Each row of a before or after table is a point. One or more steps were done to the points. Then noise was added and the rows were shuffled. The steps act on columns, c1 being the first. Write out the steps. A step turns or swaps two columns, mirrors them in a line or flattens them onto one, adds a multiple of one to another, or multiplies or shifts one. Angles are multiples of 10 degrees, from the lower column toward the higher: turns from -170 to 170, lines from 10 to 170 but not 90. Use the fewest steps. Two steps may share a column if one is a turn and the other turns, adds or multiplies; they go together, in the order done. Otherwise the lowest column goes first.

Before (10 x 2)
[[-48   6]
 [ 50  51]
 [ 23  15]
 [ 37 -47]
 [ 31  76]
 [-50  28]
 [-11 -12]
 [ 59  53]
 [ 55  -1]
 [-48   2]]
After (10 x 2)
[[ 46  19]
 [-26 -76]
 [  2  16]
 [ 43  25]
 [-49 -26]
 [ 12 -81]
 [-17 -68]
 [-56  22]
 [ 55  -1]
 [-12 -24]]
Steps: turn c1 and c2 by -150 degrees

Before (9 x 6)
[[ 23  12 -41  85 -20 -45]
 [  3  -3 -84   3  -2 -20]
 [ 63  13 -16  79 -24 -49]
 [  1   3  -3 -38 -35  31]
 [ 76 -36   2  62 -37   7]
 [ 44  18   5   6  92  -9]
 [ 67  23 -59 -12  60   3]
 [ 84  18 -15 -44  15 -71]
 [ 46 -47 -34 -25  24  15]]
After (9 x 6)
[[-63   9 -19  80 -24 -36]
 [-35  16   2   9  90  -3]
 [-73  23 -53 -11  61   1]
 [-90  21 -18 -38  21 -54]
 [-72 -39   5  69 -36   2]
 [-23  10 -40  84 -23 -34]
 [ -5   5 -89  -3  -3  -9]
 [-50 -44 -38 -22  24   6]
 [ -5  -2   1 -41 -36  20]]
Steps: multiply c1 by -1; multiply c6 by 0.7

Before (11 x 9)
[[  7  15 -15 -12   1  43   5  33 -16]
 [  8 -47 -16  27  24 -12 -49 -30 -21]
 [ -3 -16   5 -34 -15  60  10 -10 -19]
 [ 17  14  12 -13  21 -20   4 -28 -11]
 [ 34 -25   2 -18   5 -13 -33  -7 -13]
 [  7 -42 -25  12  -3 -36 -15 -16  11]
 [-19 -41 -15  -6  27 -21 -50 -19  22]
 [ 39 -18  22   7  25  28   4  46  -2]
 [-19 -49   1   4  25 -39 -21 -34 -16]
 [ -4  18  23  -2 -42  30 -12  19  -3]
 [  5 -13  10 -33   4 -20  -7  -4 -55]]
After (11 x 9)
[[ -4 -43 -28  -7  -5 -50 -22 -14  12]
 [ 40 -14   9 -21   5   5  24  -7 -37]
 [  0 -42  -1 -16  21 -53 -13 -33 -23]
 [ 34 -25  -1 -38   6 -12  -3  -6  15]
 [ 13 -15   3  -5 -12  97  39 -10 -13]
 [ -3  21  27 -12 -40  31  -3  18  -5]
 [ 18 -49 -20 -30  25 -56 -45 -30 -12]
 [-31 -41 -17 -42  32 -38 -20 -17   4]
 [ 17  12  16  -5  20  -8  12 -24   1]
 [ 30 -18  21   8  26  25  -5  47  21]
 [ 15  18 -16  -3   2  55  14  34 -11]]
Steps: turn c1 and c9 by 40 degrees; turn c4 and c7 by -60 degrees; add 1 times c7 to c6

Before (9 x 14)
[[ -2  -5  -8 -48  40 -24  -4 -17  13  40  -4 -28  22  -9]
 [  7 -21 -29 -34   3 -43 -50  28 -34 -23 -29  49  21  -1]
 [-13  32 -16  31 -49  54 -55  76  58 -44  -4  20  57  20]
 [ 46 -15 -31  23 -32 -25   0  -4 -14 -13 -33 -10  15  36]
 [ 66 -45 -22 -41   2 -35  13  -2 -18   7 -13  36   7 -49]
 [-16  -2  29   3  -6 -19 -17  52  30  32 -11 -20  36 -27]
 [ 59 -50 -48  49  17  16  15  26  38  54 -15 -12  24  -6]
 [-13  35  10  -4 -15  48 -58   4  -6  24   5  -1  13  30]
 [-18 -45  19 -20 -30  -8  25  30   5 -11  23  36  -4  13]]
After (9 x 14)
[[-55 -49  -8  50  22  16  15  26  40  53  25 -11  43   4]
 [ 14 -45  59 -19 -42  -7  26  28   5 -11 -26  35  -2  -3]
 [ -3 -21  11 -32   2 -44 -49  28 -34 -23  31  49   5  -1]
 [ 18  -4  69   0  49 -19 -15  52  30  33   9 -21  54 -50]
 [-40 -12   9  25 -88 -26   1  -3 -15 -16  41 -10   9  34]
 [ 14  30  23  33 -70  54 -55  75  55 -44   2  20  87  -4]
 [  4  -7  32 -49  43 -22  -3 -17  14  39   5 -28  28  16]
 [-63 -45  20 -40  94 -35  12   0 -18   7  25  35  -2 -76]
 [ 13  33  50  -6 -67  48 -60   5  -5  24  -6   0  10  39]]
Steps: turn c1 and c11 by 170 degrees; shift c3 by 40; multiply c14 by 2.5; turn c5 and c14 by 50 degrees; add 0.5 times c9 to c13
